Every row gives one point. The last column is the point's height on a tilted bowl or saddle (a function of degree 2), plus a little noise. Along how many of its main directions does it bend up, bend down or stay straight?

Points (17 x 4):
[[-40  -9  24 -15]
 [ 21 -18 -34 -11]
 [-23  29  60 -35]
 [  7   1  27   1]
 [ 18  10   5   6]
 [-23   4  13  -2]
 [ -7 -15  57 -23]
 [-46  24 -32 -24]
 [ 32  -9 -22  -4]
 [ 15  15  57 -17]
 [  3 -28  14  -4]
 [-12   8  18   0]
 [ 20 -59 -59 -60]
 [ 52 -21 -16 -15]
 [-30  -6  10  -5]
 [-11  28   5  -2]
 [ 22  54   3 -11]]
Directions: 0 up, 3 down, 0 straight

Points (24 x 5):
[[-17  -3 -27  -3   1]
 [ 31 -32 -10 -32 -34]
 [  0 -16  23  10  17]
 [ 60  23 -14  34  16]
 [ 23  22  28  -8  18]
 [ 13   7  -5  -1  16]
 [ 20  20 -19  39  12]
 [ 10  25 -10  -5  23]
 [  7 -21 -18  -5  10]
 [ -8 -50 -14  22  53]
 [-15 -10  29   1 -10]
 [-55  -3  11  -3 -60]
 [ -7  -6 -16 -14  15]
 [ 44  15  12 -36 -19]
 [  9  -6   4   2  17]
 [ 15  -5 -18 -38   9]
 [ 29 -30 -33 -13 -33]
 [ 22  26 -19 -13  22]
 [ 16 -29  -9 -13   3]
 [ -9   8  12  -3   5]
 [-10  18   2   8   7]
 [ -5 -48   2   6  44]
 [ -4 -29  -5 -14  20]
 [-22   8  25   0 -21]]
Directions: 2 up, 2 down, 0 straight

Points (48 x 7):
[[-25  -6  27 -17  12   4   3]
 [-16   8  10  10  28  -2   0]
 [ -1  -4  19 -12 -19 -19  11]
 [ 23   8   7  46  29 -15  20]
 [  2  -9  -1  17  26   0   2]
 [-31   4  25 -20 -15 -16  13]
 [  1  32 -27 -18  -4 -13 -17]
 [ 13  -4 -40 -21  -2  18   4]
 [-21 -23   2  -4  17  12   6]
 [-27   2  58  -1  20  13 -31]
 [-27 -26 -19 -16  -8 -46  18]
 [ -6   2  15  34 -18 -33  22]
 [-20  -4 -41 -27  12  21  19]
 [ 16  -8 -21  36   9 -34  14]
 [-25 -17  21 -14  14   2   5]
 [ 21 -33   4  -2 -25   0   9]
 [  6   9  12 -25  10   4   8]
 [-36  25  -2 -21  -3 -28  12]
 [ -8 -18   8  26  -3 -17  -3]
 [ -3  -2   7  16  13 -44  17]
 [ 26 -11 -27  28   0  13  13]
 [  3 -29 -38  -3  -7  15   6]
 [ -7  -2   7  27  -1  -8   0]
 [ 14  35 -18  14 -32 -24   5]
 [ 26   7  42 -60 -29  27  60]
 [-10  -4 -43 -13 -16 -40   2]
 [ 16  -8 -34 -22  10   3   5]
 [-15 -24   6   5  -4  -4   0]
 [ 45 -14   1 -29   5 -11  20]
 [-11  48  20 -22 -14   9 -43]
 [-13  20  38   1  27  -3 -13]
 [ 17 -16  -5 -18 -30  -5  10]
 [-10   3  28 -22   1  -6   6]
 [ 22 -47  -6 -12  36   8  11]
 [-45  11  44  10 -44 -21  25]
 [-23   3   4  24  -2  24  -8]
 [ 20   3 -22  11 -10 -16   4]
 [-32 -37   6  -1 -42  27  34]
 [ 28 -22   7   9 -28  -1  14]
 [ -8  -3  -2   2  -7  -7   2]
 [ 10 -32   9 -11  11 -10   1]
 [ 18 -13  19 -40 -15  24  42]
 [-10  16  -3 -11  27 -33  21]
 [ 20  29  -6  18  12  -9  10]
 [ 30 -22  10 -13 -15   2  18]
 [ 39  51   7 -41  -6 -13 -15]
 [-17  11  -8  12  -4  11  -3]
 [-29  25  16  25   6 -59  53]]
Directions: 4 up, 2 down, 0 straight

Points, 61 rows:
[[-17 -38  -8  -2  -1 -13   3 -15  14]
 [  4   6   7   5  -6   4 -13 -25  -3]
 [-20 -51 -10 -19  15   4 -18  -1  39]
 [ 23  38 -40 -22  10 -11  23  -5  34]
 [ 10  23   7   0 -12 -20 -18  14  10]
 [-10  -9   2  23 -21  13   5  13  26]
 [ -6 -17   2 -15 -16 -10   5 -22   3]
 [ -4 -27   8  -2  -1 -14   6 -14  -3]
 [ 12 -29 -29   5  28 -20  -1   8  12]
 [  9   1  11  10   9   6 -24  -2   3]
 [  6  20  10 -39 -24  13  21   0  17]
 [-20  15  24  -7 -15  -9  20  -4   8]
 [ 14   0 -11  23   4  19 -30 -20  25]
 [  5  19  -8  -1   8  -7  33 -26  20]
 [-17  21  -6  -3 -13 -10 -10  -5  12]
 [ -1  -9 -11 -24 -24  11 -12  14   4]
 [ -3  32 -27  27   2   9  31  -9  58]
 [-32  15 -19  40   4 -27   3  12  30]
 [ -6   1   4  -4  10  24 -30  28  16]
 [-16  34 -12 -10 -15  10 -30  -8  21]
 [  1   5   0  -9  14   0   0 -15  -6]
 [ 11  -8  14 -60  -9  17   1  -2  -3]
 [-13   8 -13   3 -31   2  -4   1  24]
 [-18  35 -25   1  20   0 -24  -3  35]
 [  5  22 -20 -15 -14   1 -17   8  19]
 [  8 -15  30  -5  24  -2  -3   4  -2]
 [  1 -35 -19 -16  -7 -12   8 -11  19]
 [  4  30   6 -21  12   6 -14  -2  -2]
 [ 22   1  -5 -14 -11   8  42 -16  33]
 [-34  -8   1 -10   3  38 -15  -1 -15]
 [-18  -7  18  16  28   5  18  11  31]
 [-16 -30   4  14   8  -8  -4   3   7]
 [-14   6  22   1   7  32  -2  -5 -13]
 [-33  11   6  26 -35  -8  16   5  50]
 [ 16  23   6   2   6  28 -17 -25 -11]
 [ 12 -25  22 -40   1 -10   0  25   7]
 [-21  14  29 -17  -7 -22  -2 -24  -6]
 [  8 -13  11 -15  18  10 -12  -9  -7]
 [-28  29  22 -10  -4 -14 -13  16  14]
 [  4 -20  13 -29  11   0  24  -5  17]
 [  2  22  -1 -28   3 -22  21   6   7]
 [  2  15   6   8   5  12  12  14  18]
 [ 22  28  15  27 -27  -4  41  -8  57]
 [ 19   7   4   4 -16 -23   3  13  -5]
 [ 21   4  -4 -20  15  -7  14 -11   3]
 [-10  -3   1  -7  13 -14 -13  11  -6]
 [ 13   9  16 -13  -8 -34 -13  16 -19]
 [ 10  10   6  -9 -39 -14  -9  13  18]
 [ -1   4   3  27 -29 -11  13 -29  29]
 [-42  16 -21   6  24  -5 -23  -8  36]
 [  0 -12 -31 -18  31 -12 -17  17  22]
 [ 11  -7  -4  15  20  19   1  10  24]
 [-14   7   5  -3  12  -6 -47  45  60]
 [  2   4  12  11 -20  15  -9  12   6]
 [ -2  13  37   8 -18  -8 -45 -53  32]
 [ 25  -9   3 -29 -19   5  -6  20   6]
 [  7  -6   8 -11 -18  10   3  -4 -10]
 [ -9  -3 -14  24  24  26   2   6  40]
 [ -7  11  13  15 -17 -12  11 -30  12]
 [  4 -11  11  -8  14 -30  11 -20 -17]
 [-22 -12   5 -14 -18  -9  29  12  22]]
Directions: 6 up, 1 down, 1 straight

Points, 72 rows:
[[-32   0  15 -24 -34 -10  -1 -50  55]
 [ -9 -12   7  -4 -10  -9 -50  17  33]
 [ 13  -4  12 -10  15  -4  15 -11  11]
 [ -2  25  17  -2   4   9  16  20  24]
 [  0  13  30  11   9   4 -12 -13  16]
 [ -5  -2 -17 -36  19  14  29 -15  36]
 [ 18 -28  -6   8 -30  -9  -9 -16  10]
 [-10  15   1 -19   6 -14  -9  16  24]
 [ 12  27  -3  17  -9  14   8  -2  14]
 [ 32   7  -4 -20   7 -10  20  22  30]
 [-23   2   0  12 -18   9   0   6  20]
 [ 20  -1 -14 -17   6  18   0  -7  10]
 [ 23  -2  13  -3  16   0   4  -2   9]
 [ -1  10 -25  18   8  -8 -45  13  42]
 [ -4 -15  -4  12  -7 -29   6 -26  22]
 [-11 -39  20  29   0 -45   2 -28  47]
 [ 14   6  26  13 -41 -19  18 -14  32]
 [ 45  18 -10  -1   3   4  26 -10  29]
 [  0  15 -10 -38  30  -6  20 -16  38]
 [ -8   7  17   0  17 -31  -8  -1  19]
 [ 18   0   1 -12  -3  21   9   1   7]
 [-12  -8  -3  21   4   3  -7   9  15]
 [ 11  23  11  28 -13  40 -26  14  24]
 [-33  -9 -41  -1  -6   3 -12 -60  59]
 [ 18   4 -33 -15 -24   5   9   3  20]
 [ 24  -3 -35   4  17 -18  -3 -43  42]
 [ 29 -22 -26  21 -29 -37  30 -13  60]
 [ 10  30  13  19  -7  10 -44 -11  24]
 [ 17 -38 -35 -23  -3   1 -27  12  29]
 [ 20  22  17  -9  33  -1 -15   1  26]
 [-20   0   0   1  17  16 -21   4  21]
 [  0  -6  -5  25 -13  32   9  21  24]
 [-20  -9  -7  -4 -16  13   4 -26  18]
 [ 33   1  12  -8   0   1  11   5  10]
 [  0   6  -3  13   7  15  30  34  33]
 [ -1   2 -32  -4  19  31 -25 -12  33]
 [  2  -4  12  -2  22  21  26  19  28]
 [-24   4   6 -23  25  25 -13  18  40]
 [  2   7   1 -24 -20  30 -26  28  26]
 [ -3  50   5 -18  19  20   0 -14  43]
 [ 32 -20 -25  12  22  20 -14  28  37]
 [  3   4  -2  15   3  32  12  32  30]
 [-26   4 -22   4  36  12  -3 -16  30]
 [ -3 -23 -27  22  -7  25 -17  -5  25]
 [-19   9 -17   3  22  -4 -27  10  31]
 [  5   7   6  22  -8  -1  -9  13  11]
 [  7  11 -26   5  -3  -7 -14   7  20]
 [  1  20  56  -5  14 -11  12  -2  42]
 [ 13   1  29  -4  11  20  -2   3  15]
 [ 11  17  -3  -4 -16   1  16  19  16]
 [  2   4  18  -7 -18 -20  22  14  24]
 [ 17  10 -43  17 -26 -17  -5 -39  53]
 [-21 -24  -7  34  -9  -8   2  21  35]
 [  8  38 -11  -1  22  21   7  24  41]
 [  8   4 -30 -29  -5 -19 -22  14  37]
 [ -3 -18 -11 -10  -4  10  -8   0   7]
 [ -9  13   7  -7  -5  -7  27  -7  20]
 [-18  29 -23  17  11 -32  10  -2  41]
 [ 26  11 -32  -5   6   5  29  38  50]
 [-19 -10   2  33  -2  10  -9  14  26]
 [  9  11  18   4 -22   5 -20  21  11]
 [ -6  -9   4 -18 -12 -10   6 -24  13]
 [-10  23  -8  -6   1  14  -8  31  31]
 [ -2 -18 -14  -7  26  -3  12   4  17]
 [ 11  22  22   0 -26  11 -13 -25  14]
 [ -9   4  33  47  11  -6 -10  -2  35]
 [-15  25   8  24  34   7 -37  34  56]
 [  5  27 -19   8  12  17 -25  16  30]
 [  8  -5  42  -7  -6 -13   6  30  33]
 [ 22   0   4  27   7  -7  18  -9  19]
 [ -2   5  -3  14  13  -4 -12  17  16]
 [ 36 -19  -5  17   7 -50  19   9  52]]
Directions: 7 up, 0 down, 1 straight
